Every row gives one point. Each copy is the shape, with its points in the same order, stretched, turned, moved and blurred by noise. Is it also mirrored, or only turned?
(in the rows, 128 means zero)

Shape, 7 rows:
[[129 108]
 [142 224]
 [159  98]
 [124 131]
 [165 105]
 [ 90 100]
 [157 104]]
Copy 1 (7 x 2):
[[136 116]
 [162 228]
 [154  92]
 [132 138]
 [164 103]
 [ 96 108]
 [156 102]]
Copy 1 is: only turned
Copy 2:
[[127 106]
 [167 214]
 [ 98 112]
 [140 124]
 [ 93 121]
 [155  81]
 [102 117]]
Copy 2 is: mirrored
Copy 3, 7 rows:
[[120  92]
 [205 164]
 [ 99 112]
 [140 101]
 [102 117]
 [138  56]
 [107 113]]
Copy 3 is: mirrored
Copy 4 (7 x 2):
[[150 101]
 [134 208]
 [185  96]
 [140 119]
 [188 105]
 [114  84]
 [180 103]]
Copy 4 is: only turned

Shape, 6 rows:
[[110 134 113]
 [121 137 116]
 [124  37 212]
 [144 106  88]
 [117 148  79]
 [161 120 136]]
Copy 1:
[[123 135 107]
 [130 125 108]
 [189 206 205]
 [172 127  88]
 [122 115  75]
 [163 111 141]]
Copy 1 is: mirrored
Copy 2, 6 rows:
[[122 131 115]
 [126 135 122]
 [137  22 198]
 [158 113  97]
 [124 141  92]
 [167 117 143]]
Copy 2 is: only turned

Shape, 9 rows:
[[173 118 144]
 [178 146  80]
 [110 145 121]
 [186 178 145]
 [105 141 151]
 [111 153 167]
 [114  80 170]
 [127  74 137]
 [180  96 181]]
Copy 1, 9 rows:
[[143 108 124]
 [152 128  43]
 [100 159  92]
 [191 144 111]
 [101 166 132]
 [117 164 150]
 [ 78 108 164]
 [ 79  96 119]
 [145  80 166]]
Copy 1 is: only turned
Copy 2, 9 rows:
[[172 105 150]
 [192 136  99]
 [116 133 115]
 [179 162 164]
 [105 127 139]
 [104 139 157]
 [111  68 153]
 [132  63 127]
 [170  80 185]]
Copy 2 is: only turned
Copy 3, 9 rows:
[[ 98 134 183]
 [ 88 190 127]
 [138 119 119]
 [137 186 185]
 [152  99 144]
 [165 103 159]
 [110  54 172]
 [ 85  74 151]
 [ 97 108 222]]
Copy 3 is: mirrored

Shape:
[[146 175 161 179]
 [139 137 137 125]
 [185 105  69 132]
 [187 115 168  73]
 [ 89 126  98 165]
 [ 81 127 116 137]
 [108  99 116 177]]
Copy 1, 7 rows:
[[133 186 122 188]
 [125 139 126 127]
 [192  85 115 115]
 [137 145 179  74]
 [109 100  84 163]
 [ 89 107  95 136]
 [116  87 119 172]]
Copy 1 is: only turned
Copy 2, 7 rows:
[[166 200 116 177]
 [150 148 115 132]
 [186 107  39 112]
 [188 138 141  58]
 [116 120  91 194]
 [105 121 118 172]
 [151 108 105 198]]
Copy 2 is: only turned

Shape:
[[153 177 187 101 143 118]
 [117 157 138 158 110 146]
 [ 53 140 106  89  86 128]
 [164 112 123 136  97 125]
 [ 86 143 159 108  55 170]
 [175 101 131 185 149  65]
 [180 153  85 146 178  97]
 [123 106 117 171  66 107]
 [ 75 102 107 119 142 170]]
Copy 1 (9 x 6):
[[161 199 169 100 148 116]
 [135 164 111 153 107 131]
 [ 86 144  75  71  87 117]
 [172 115 126 126 112 138]
 [ 91 161 133 109  61 147]
 [192  96 131 163 169  85]
 [211 151  85 128 176 119]
 [145  94 108 147  80 106]
 [ 85 128  80 115 141 164]]
Copy 1 is: only turned
Copy 2:
[[159 152 181  97 162 110]
 [122 166 150 161 138 142]
 [ 60 157 118  91 111 153]
 [176 138 109 147  98 128]
 [100 178 174 114  72 170]
 [165  98 109 192 139  59]
 [170 128  75 165 183  91]
 [126 148 120 180  67 112]
 [101  97 114 131 136 203]]
Copy 2 is: only turned
Copy 3, 9 rows:
[[176 191 133 104 133 105]
 [123 143 119 165 113 147]
 [ 71 106  74  97 108 137]
 [172  95 113 148 101 136]
 [ 97 134 118  97  75 190]
 [181  89 149 195 135  72]
 [193 128  75 191 163  74]
 [126  76 125 165  72 127]
 [ 99  92  99 135 171 173]]
Copy 3 is: only turned
Copy 4, 9 rows:
[[163 175 158 125 132  71]
 [ 92 155 139 152 102 126]
 [ 41 118 134  73 114  91]
 [139 102 113 142 105 116]
 [ 79 126 173  83  61 120]
 [146 101 106 225 147  79]
 [148 157  64 177 183 104]
 [ 90  90 117 165  71 108]
 [ 60 106 151 107 164 147]]
Copy 4 is: only turned

Shape, 12 rows:
[[145  50 151 117  94 125]
 [177  97  93 106 183 117]
 [165  62 127 127 160  91]
 [161 106 164  82  87 157]
 [178 129 173 124 180  98]
 [106 119 149 174 110 121]
 [ 89 108  70  68  76 102]
 [101 151 156 112 148 110]
 [160 146 113 114 181  77]
 [192 115 134 115  92 111]
 [169  89 169  68 151 118]
 [172 136  93  68 194  98]]
Copy 1 (12 x 6):
[[133 116 159 154 132  63]
 [159  81  93  93 170 114]
 [149  52 111 133 151  92]
 [149 141 191 110 123  96]
 [151  50 138 114 154 158]
 [104 114 118 176 120 143]
 [ 96 155  84  99  68  62]
 [ 87 101 128 117 112 154]
 [133  59  80  93 125 153]
 [183 104 149 127 109 108]
 [140  88 178  82 147  92]
 [149  79  84  47 156 134]]
Copy 1 is: mirrored
Copy 2, 12 rows:
[[142  60 124 130 121 163]
 [153 127  74 119 219 142]
 [143  76 100 141 198 138]
 [180 120 133  92  89 161]
 [174 123 159 125 186  99]
 [100 107 147 177 116 121]
 [ 89 114  39  92 104 117]
 [105 139 141 110 139  84]
 [141 138 102 122 200  72]
 [195 120 100 138 125 114]
 [171  95 129  76 152 143]
 [157 151  71  76 210 102]]
Copy 2 is: only turned

Shape, 11 rows:
[[136 157 108 140 198  81 124 172]
 [106 147 127 127  77 134  99 173]
 [117 118 136 136 106 161  81  99]
 [131 121 175 168  83 129 140 107]
 [ 54 146  90  93 208  84 147 155]
 [135  60  98  67 137 143 146 124]
 [132  92  79 143 110 163 127 128]
 [169 142  78  95 124 161 156 137]
 [109  79 110 155  58 149 127 102]
 [ 85 129  75  93 137  40 111 102]
 [103 141 117 125 194  32 110 178]]
Copy 1:
[[174 146  82  86 153 173 142 167]
 [125 148 139 118  57 159 110 183]
 [106 148 152 143  96 153  80 107]
 [144 117 151 183  64 151 133 105]
 [ 99 135  81  46 159 178 184 163]
 [ 89 120 146 106 161  84 124 150]
 [ 95 145  98 153 118 111 103 147]
 [129 197 126 131 144  94 127 166]
 [ 87 117 118 168  62 109 106 119]
 [121 137  85  30 102 117 145 108]
 [175 108  82  43 131 176 150 167]]
Copy 1 is: mirrored
Copy 2, 11 rows:
[[114 175 144 115 170  91 127 175]
 [ 91 143 139 119  83 149  97 155]
 [102 105 120 131 130 149  86 106]
 [127 108 156 174  93 120 134 102]
 [ 23 180 145  94 198 110 155 193]
 [ 93  57 116  72 153 141 156 169]
 [113 102  73 133 123 145 124 158]
 [150 126 102  95 141 165 162 149]
 [ 93  62  86 160  81 136 122 120]
 [ 32 153 105  71 128  67 135 137]
 [ 73 183 157  99 165  56 113 200]]
Copy 2 is: only turned

Shape (13 x 9):
[[ 88 116 159 155 130 143 177  97 167]
 [ 61 170 144 141 101 162 128 108  91]
 [ 66  71 163 124 118 100 158  69  69]
 [ 92 110 156  88 161 176 104 155 118]
 [ 91 107 104 144 147 146 174  87 128]
 [106 186 150 104 151 123 124  63 134]
 [123 111 161 135 139 130 115  98 124]
 [130  60  83 101  57  83 100 137 149]
 [ 79  85 160 109 159 131 142 124 117]
 [131  60 100 126 152 137 104  74  68]
 [162 183 107  83 106 160 131 135 172]
 [144 151 119 142 114 149 157 151 107]
 [104 179 104 119 168  75 116  89 191]]
Copy 1, 13 rows:
[[ 81 155 173 146 121 128 182  98 123]
 [191 158 186 142  74 135 170 124 124]
 [148  80 187 118 111  86 249 126 106]
 [148 124 153 108 148 144 138 186 153]
 [136 118 137 168 146 127 189  88 135]
 [157 160 186  97 134  84 131  79 124]
 [115  99 167 125 120 105 137 137 121]
 [112  62  71 126  64  58 187 166 188]
 [128 121 158 120 150 106 193 160 133]
 [170  17 135 140 145 122 156 131 143]
 [135 162 100  89 102 131  91 116 150]
 [148 145 102 136 108 144 129 142  92]
 [121 174 136 149 145  32 123  91 145]]
Copy 1 is: mirrored
Copy 2, 13 rows:
[[135 130 161 113 129 100 202  92 143]
 [ 76 165 134 117 144 144 138  53 122]
 [ 91 103 162  79 166  55 135  96  61]
 [ 84  95 116 130 173 159 132 138 157]
 [129 121 104 116 130  81 178  94 112]
 [125 172 124  56 145 113 114 113 157]
 [146 128 154 102 142 119 123 126 122]
 [ 87  71 147 112  29 111  94 155  93]
 [ 92  99 143 115 168  95 150 135 124]
 [153  85  91 104 150  87  86 125  66]
 [120 144  96  82  81 199 140 147 165]
 [120 165 118 129 111 174 162 129  98]
 [127 184 127  95  83  70 113 151 185]]
Copy 2 is: only turned

Shape, 14 rows:
[[176 157  88 101 165 107 164 182 129]
 [ 94 106 139 132  96  88 132 107 168]
 [179  91 140 141 114 152  69 154 124]
 [192 124 187  73 196  78 152 182 164]
 [125 140  88 133 111  85  88 165 121]
 [108 121  96 110 180 110 158  94  89]
 [140 137 170 138 152 153  65  93 160]
 [121 117 168 144 102  94 131 114 111]
 [ 98 167 138  78 102 159 149 157 168]
 [170 159 120  75 189 111 127 115 161]
 [149 195 138 109 102 153 161 161  87]
 [ 96  99  87  82 120  99  64 120  94]
 [100 176 170 144 193 135 145 105 150]
 [ 93 181 125 151 162  98  77 182  89]]
Copy 1 (14 x 9):
[[179 155 120  50 125 128 161 207 124]
 [126 152 117  93 163 135 143  66 131]
 [185  79 157 123 112 122  82 141 134]
 [164 165 209   7 154 107 132 182 171]
 [180 152  87 102 143 147  93 135 112]
 [122 177  95 124 149  61 155 168 123]
 [154 138 159 155 110 109 101 108 208]
 [146 156 158 127 166 124 135 105 103]
 [ 97 169 138  91  73 171 150 113 132]
 [168 181 138  63 107  80 149 159 191]
 [154 171 160 139  90 159 159 171  79]
 [137 162  72 113 117  80  61 117  97]
 [108 191 157 147 146 129 161 147 205]
 [150 189 111 149 160 163  65 185 138]]
Copy 1 is: mirrored
Copy 2:
[[137 122  84  85 169 118  98 166 123]
 [108 149 159 116 121  79 101 109 161]
 [185 112 143 150 100 138 100 123 125]
 [147  54 149 105 205  92 114 178 159]
 [140 170  97 154 110 106 114 167 141]
 [128 155 107  84 172 107 168 104 120]
 [165 164 178 153 146 162 115 117 156]
 [146 155 168 133 126  67 110 124 131]
 [ 93 136 158  76  96 130  89 141 139]
 [144 135 125  93 175 143 130 156 172]
 [149 168 145  69 105 102  84 168  79]
 [136 166 109 140  86 112 179 151 153]
 [106 165 171 107 192 142 118 135 112]
 [125 200 128 161 142 130 147 210  97]]
Copy 2 is: mirrored
Copy 3, 14 rows:
[[150 153 123  69 128 149  81 187 130]
 [128 124 107 144  81  96 165 120 173]
 [125 148 139 162 167 101 132 113  91]
 [112 209 207  28 115 108 118 166 137]
 [140 117 120 152 104 100  83 151 123]
 [103  65 123  89 110 171 112 115 149]
 [117 166 140 143 165 115 104  67 161]
 [140 122 147 150  80 125 179 115 140]
 [109 207  69 108  68 133 143 129 147]
 [133 164 137  38 144 128  76 110 158]
 [165 196  89 129  91 191 143 131 100]
 [ 90  68 125 137  89  97  94  84  95]
 [106 169 151 119 114 175 117 110 216]
 [114 140 175 191  85 144  58 138 128]]
Copy 3 is: mirrored

Shape, 14 rows:
[[108 107 144 129 109 184 119 125 135 112 249]
 [152 115 132 139 170 125 107 118  41  86 100]
 [ 79 155 151 114  98 107 127 128  52 120  90]
 [113 118 146 135 154  92 117 105 124  79 115]
 [141 124 148 129 140  98 112 150 155  77 185]
 [125 189 158 177 102 117  99 131 137 109 198]
 [147 212 162 131 160 168 173 102 143 111 166]
 [127 181 158 176 101  82 182 143 129 172 116]
 [ 39 168 108 160 162  78 162 120 117  79 110]
 [132 114 169 163 132 102  94 149 144 180 101]
 [147 131 110 107 153 116 100 121 134 113  97]
 [124 139 130 137 162  78 116 155 138 169 137]
 [136 138 174 133 155 165 120 172  56 110  96]
 [132  94  95 115 127 154  98 137  94  86  90]]
Copy 1, 14 rows:
[[146 137 104 108  57 191 118 134 104  64 227]
 [125 146 123 141 185 121 132 130  72  69  92]
 [134 133 165 105  95  61 159 112  88  91  80]
 [ 99 116 142 130 160 133 169 117 131  76 127]
 [140 104 143 135 136 160 151 159 148  66 190]
 [179 166 133 163  79 129 154 131 178  65 172]
 [142 224 157  86 124 163 148 168 163 109 181]
 [180 151 166 137 100  94 194 128 154 181 123]
 [ 53 151 128 142 118  97 224 149 127  98 125]
 [147  94 171 175 111 143 125 109 144 153  99]
 [109 107 129 116 158 130 110 156 146 104 115]
 [121 104 155 172 122 112 127 144 141 148 154]
 [152 154 178 135 132 146 125 163  70  91  78]
 [118  91 100 107 140 142 117 158  94  80  80]]
Copy 1 is: only turned
Copy 2, 14 rows:
[[ 99  93 165  94 106 123 145 157 195 108 209]
 [152 131 122  98 159 112  69 152  74  62 117]
 [ 94 148 142  64 118  91 112 130 117 125  69]
 [124 107 177 133 169  95 120 118 108  88 114]
 [130 124 158 140 175  92 148 153 165  76 159]
 [ 94 190 198 141 120  89 121 153 184  95 161]
 [119 173 171 143 155 176 155 104 121 129 166]
 [125 170 156 167  93 107 200 122 142 159  96]
 [ 50 132 155 146 149  64 162 104  79  97 106]
 [138 134 165 159 120  94 116 174 147 163  74]
 [133 130 117 133 177 136  97 128 141 110 102]
 [124 138 138 177 154  75 144 150 146 166 114]
 [135 150 140  93 152 141 111 196  93 115 104]
 [125  78 100 105 145 134  80 147 133  71  84]]
Copy 2 is: only turned
Copy 3 (14 x 11):
[[120 170 164 112 106 106  62 153 149 183 182]
 [104  70 143 121 155 116 148 163  30 141 127]
 [ 27 132 163 132 128 114 182  95  90 105 107]
 [100 104 136 115 214 118 129 130  94 122 122]
 [130 161 127 113 182 112  99 182 112 119 156]
 [137 218 168 161 140 102  77 121 107 129 146]
 [163 193 152 144 167 156 147 110 110 176 188]
 [106 177 144 216 143  98 169 104 151 118 116]
 [ 34 137 121 166 238 162 126  88 122 121 139]
 [132 145 154 151 142  77 139 160 128 152  52]
 [120 107 108 103 177 156 146 155  90 129 101]
 [104 167  93 154 171 107 140 172 139 154  89]
 [ 86 114 207 142 137 128 175 170  62 163 120]
 [ 86  66 144 111 139 162 121 170  83 124 114]]
Copy 3 is: only turned

Shape:
[[175 161  91 141  55 115 144 106 177 141 136  91]
 [147 120 104 136 166 106 193  84 177 114 120  55]
 [115 105 179  62 121 142 106 194 133 128  66 150]
 [128 144 161  95  89 135 122 122 142  68 129 147]
 [125 142 116  56 152 128 102 159  77 159 133  92]
 [129 133 175 100 130 198  72 161 140 120 124 106]
 [142 130  57 157  95 133 118 154 138 105 109 124]
 [ 73 101 184  74 194 113 140 126  70 122 157 135]
 [147 180 128 137 145  94 110 134 164 121 114 112]
 [139 148 141 163  88  77 140  79 142 125  89  78]
 [ 89 125 207  72 135 146 135 225  66  96 134  97]
 [116 206  88 182 158 122 179  73 161 135  99  78]
 [126 105 152 123 102 162  51 154 115  97  90 101]
 [133 160 113 185 183  59 145  98 193 116 149  60]
 [210 143 136 148 121 132 139 128 112 116 107 125]
 [ 92  92 188 100 135 149 134 186  83 176 154 148]]
Copy 1 (16 x 12):
[[149 177  76 166 143  98 151 166 132 116 117  76]
 [135 137  59  99 202  99 142 107  96  92 118  76]
 [112  60 178 132 108 155  70 162 148 180  86 133]
 [ 88 135 154 146 109  87  67 146 144  99 120 117]
 [132 120 124 113 121 207  72 159  90 121 125 100]
 [142  60 145 172 106 160  79 110 142 119 138 113]
 [112 152  87 188 126 129 143 150  88 140  86 122]
 [117 119 193  71 132 151  69 127  73 111 170 126]
 [154 158 111 157 187 130 100 142 135 120 106 130]
 [131 189 137 155 179 110 126 126 119 138 115  51]
 [ 91  44 217 131 134 171  64 173  92  91 145  85]
 [107 190  63 134 208 147 154  81 122 109 140  90]
 [136  89 159 198 110 145  75 117 109 154  95  93]
 [164 180  83 155 248  88 128 126  81  97 143 115]
 [161 146 150 151 127 143 152 108 126  94  94 104]
 [135  81 200 112 101 165 114 162 108 156 174 115]]
Copy 1 is: only turned
Copy 2 (16 x 12):
[[169 128 112 138  64 153  75 113 204 109 126 121]
 [150 146 140 111  75 131 210  95 200 129 164  94]
 [132 121 148  49 166  87 139 145 141  86 100 216]
 [104 138 154 119  95 120 118 121 113  84 114 159]
 [126 156 126  67 161 147 124 196 153 168  96 145]
 [102  81 198  81 145 143 113 169 129 129 128 176]
 [109 100  91 125 132 130  90 149 182  82 129 113]
 [ 98 159 124  85 154  99 211 153  75 173 129 164]
 [121 141 150 125 126  83  99 121 194 143 134 129]
 [173 119 141 143  73  74 139  97 187 119  94 107]
 [ 92 133 170  69 131  84 178 248 114 120 127 202]
 [103 128 128 193 109 115 180 104 234 155 121 107]
 [121  59 183  75 143 110  98 168 128 101  95 138]
 [127 138 144 133  77  64 151  99 214 177 184  75]
 [183 138 160 153 143 132 114 148 146  89 140 119]
 [127 108  98  80 162 104 164 179  93 152 147 212]]
Copy 2 is: only turned

Shape, 18 rows:
[[123 109 148  91  89 123 135 160 119 111 122 135]
 [139 133 163 154  94  33 125 157 101 124 117 131]
 [150  98 156 107  95 139 186  85 126 109  93 110]
 [145 150 144 166 145 139 122 135 105 104 101 121]
 [160 133 152 153 127 135 118 114 110 132 144 129]
 [ 72 168 150 137 112 145 145 155 145 138 112 129]
 [  7 101 123 111 101 160 153 141 118 147 118  42]
 [ 92 126  98  84 149 165 128 132  99 121 147 139]
 [148  99 158 162  91 157 113 149 119 118 137 121]
 [166 111 151 166 224 150 130 149 101 171  99  75]
 [166 153 144 113 117 102 130  59  98 127 137 140]
 [106  97 141 136  96 143 116 125 109 135 109 134]
 [103 100 165 123  97 166 191 143 145 116 152 138]
 [173 184 138 150 153 150 121 139 108 138 105  83]
 [160 112 137 154  97 161 169 126 104 121  97 143]
 [135 158 148 141 107 146 123 156 142 162 124 143]
 [149 106 165 134 197 162 121 101 170 126 124 136]
 [149 100  79 152  97 158 118 108 141 118 144 133]]
Copy 1, 18 rows:
[[126  93 141 143 125 116 145 185 138 126 104 122]
 [164 114 179 125 151  34  96 160 122 130 139 124]
 [137  90 164 186 114 103 190 117 122  92  67 114]
 [132 165 171 144 176 117 123 140 138  93  95 138]
 [140 155 156 141 114 115 109 128 147 128 104 149]
 [ 62 141 115 138 172  89 159 151 136 136 103 157]
 [ 51 104 105 138 160 111 182 132  31 195  89 114]
 [114 122 108  76 125 175 166 147 104 128 108 138]
 [126 125 148 184 124 137 104 169 124 146  96 162]
 [109 149 201 109 208 141 105  83 134 163  56 137]
 [160 151 153 111  79  92 137  91 143  89  95 116]
 [115 108 133 134 134 114 119 142 100 122  89 142]
 [ 87  77 151 178 111 119 179 152 128 155 102 177]
 [136 203 151 145 177 123 135 115 163 132  77 125]
 [152 116 149 176 147 111 158 137 124  94  63 172]
 [107 143 108 139 151  98 125 139 169 149  83 172]
 [ 77 120 176 133 133 167 125  83 190 109 101 146]
 [163 116  90 154 111 174 119 111 111 123 112 159]]
Copy 1 is: only turned
Copy 2, 18 rows:
[[123 122 169 128  89 119 100 156 120 130 120 147]
 [123 145 158 199  89  72 111 130  74 157  99 139]
 [156 137 212  98 106 126 119  80 151 160 120 115]
 [131 138 136 163 179 137 133  96  99 122  91 127]
 [156 128 139 169 161 135 132 129 128 164 121 143]
 [ 80 186 123 138 113 139 120 114 133 128 111 138]
 [ 66 155 143 118 105 157  77 119 150 130 145  29]
 [108 113 126  95 155 135 128 143 138 119 182 123]
 [152 110 136 180 141 174 104 131 134 159  93 143]
 [141 163 165 160 228 165 193 156  77 157 116  67]
 [165 131 166 137 150  68 115  94 150 173 156 144]
 [106 102 156 148 127 138 107 117 137 172 109 129]
 [135 149 162 133  79 181 131 129 161 138 150 137]
 [159 180 121 137 203 129 128 117 100 139  90 109]
 [155 119 153 119 130 173 124  84 120 166 108 143]
 [125 164 112 145 138 145 123 140 128 168  96 164]
 [136 138 173 154 185 154 201 155 174 140 103 133]
 [171  71  98 127 132 151 139 107 167 171 117 123]]
Copy 2 is: only turned
Copy 3, 18 rows:
[[ 85 122 148 109  97 123 132 147 133 114 119 155]
 [146 148 149 161  78  62 119 152 119 106 113 155]
 [145 128 151 103  87 140 176  85 164 121  94 147]
 [159 171 155 141 155 127 113 128 155 112 115 118]
 [162 154 120 120 116 138 110 113 137 118 138 145]
 [ 80 163 150 167 125 154 141 127 126 147 126 129]
 [ 83  96 166 160 131 192 178 107  47 171  77  95]
 [ 75 130 113 104 159 156 147 131  94 101 126 127]
 [150 129 144 119  98 158  90 141 151 124 116 150]
 [219 147 151 116 196 125 154 146 137 155 148 120]
 [145 161 109  96  97  98 137  72 132 108 134 149]
 [119 133 141 126 119 144 124 120 115 131  94 166]
 [112 128 155 135  78 189 158 136 152 102 135 157]
 [165 180 133 116 150 122 125 128 145 160 130  93]
 [153 165 132 120 110 155 146 134 176 108  90 157]
 [110 165 117 137 111 140 118 142 147 158 142 154]
 [161 122 143 119 172 147 135  88 166 129 178 160]
 [128  99  77 123 125 153 111 115 145 125 100 129]]
Copy 3 is: only turned
Copy 4 (18 x 12):
[[137 101 133 100 100  79 123 159 129 126 136 113]
 [131 164 215 110  54  75 150 171  99 142 136 114]
 [173  63 138 130 113 101 153 120 118 120  87  84]
 [126 113 163 144 116 160 136 134 123 141 122 111]
 [145 131 173 136 119 131 138 110  88 130 150 113]
 [114 129 130 136 123 111  77 150 130 161 108 108]
 [ 43  65  85 168 129  42  68 122 120 206 123  59]
 [ 86 111  69 129 150 106 116 121 100 112 131 122]
 [147  85 168 131  96 120 123 117 115 151 178 114]
 [137  85 154 197 178 162 176 159  66 191 162 116]
 [141 149 166 103 118 115 149 101  79  95 100  92]
 [116  92 139 130  93 107 125 101 108 163 133 121]
 [158  84 127 156 123  82  81 157 113  98 122 128]
 [142 135 150 139 138 166 143 145 108 167 148  66]
 [169  83 132 149  83 141 136 123 107 140 134 114]
 [157 153 131 126 121 127  97 142 109 166 156 120]
 [160  95 164 149 204 147 146 126 119 131 112 148]
 [138 127 114 150 108 109 142  66 138 131 162 115]]
Copy 4 is: mirrored

Shape (18 x 12):
[[122 129 126 132 148  94 145 120 144 136 142 133]
 [125 135 178 132 138 107 129 133 121 133 137 129]
 [137 128 126 116 128 123 149 143 119 117 144 155]
 [125 130 152 108 147 140  91 115 114 127 148 128]
 [139 131 160 118 155 136 140 126 107 121 146 145]
 [143 112 140 138 146 140 138 133 115 123 128 156]
 [ 88 138 134 132 127  82 118 163 111 128 132 145]
 [130 157 128 129 146 143 144 132 115 147 146 147]
 [139 144 144 133 156 141 127 124 129 122 132 133]
 [117 144 135 120 156 126 138 119 110 118  82 144]
 [115 127 137 136 130 137 142 118 123 132 140 123]
 [101 133 141 126 126  71 141 120 107 119 139 147]
 [104 131 126 130 150 140 134 122 141 121 119 157]
 [134 139 128 107 138 124 143 136 163 132 145 152]
 [147 126 131 117 152 136 120 134 114 165 145 117]
 [129 131 149  98 139 140 147 129 132 177 130 153]
 [144 146 129 135  97 134 132 116 112 131 115 142]
 [116 133 156 112 132 137 123 120 110 146 145   7]]
Copy 1:
[[117 130 141 135 133 114 117 116 145 139 147 144]
 [141 142 179 125 126 105 112 127 122 129 129 118]
 [120 119 143 111 120 127 126 138 108 113 150 157]
 [142 154 141  99 116 127  93 119 113 136 145  97]
 [144 125 170 104 126 132 116 116 105 124 147 138]
 [146 117 146 123 114 137 110 126  99 116 129 152]
 [ 98 154 143 136 141  86 106 144 101 121 129 137]
 [130 152 150 106 128 148 131 121 109 145 136 156]
 [147 142 148 109 133 141 116 117 123 120 127 129]
 [133 134 131  99 126 110 121  87 107 116  99 145]
 [121 131 144 127 113 140 129 117 117 134 137 120]
 [103 139 153 138 123  83 123 106 112 118 154 135]
 [111 137 128 114 124 138  96 109 121 117 116 145]
 [114 130 139  98 128 136 108 137 146 123 139 155]
 [150 134 138 109 124 133 121 138 115 174 140 137]
 [120 124 159  86 103 127 113 127 124 166 124 160]
 [143 154 130 116  87 126 144 125 115 114 124 138]
 [143 129 145 111 145 125 174 135 140 191 134  34]]
Copy 1 is: only turned
Copy 2, 18 rows:
[[125 121 122 127 138  73 138 127 140 144 123 122]
 [142 103 162 112 120 107 140 133 144 141 115 133]
 [131 114 125 113 136 100 141 154 117 114 136 143]
 [113  89 139  98 139 140 131 125 111 131 122 122]
 [129  99 160 118 135 108 143 133 104 115 133 138]
 [132 110 145 140 136 117 133 141 111 119 138 152]
 [125 100 126 120 130 107 167 175 145 156 101 126]
 [139 130 138 120 149 110 155 139  94 137 130 125]
 [131 120 151 126 148 115 129 128 112 119 124 121]
 [112 123 159 140 133  96 123 159  93 129  83 128]
 [121 128 134 133 121 115 142 132 122 134 136 115]
 [123  96 120 118 110  77 153 149 141 138  96 129]
 [ 97 132 133 136 146 114 147 140 117 129 113 139]
 [119 140 124  94 152  90 132 136 139 129 135 140]
 [138 110 139 118 147 107 120 133 101 161 144 113]
 [128 134 152  99 127  99 132 139 101 166 130 156]
 [156 141 123 113 111 125 122 148 111 123 109 132]
 [125 123 163 120  94 112  93 128 128 158 157  20]]
Copy 2 is: mirrored
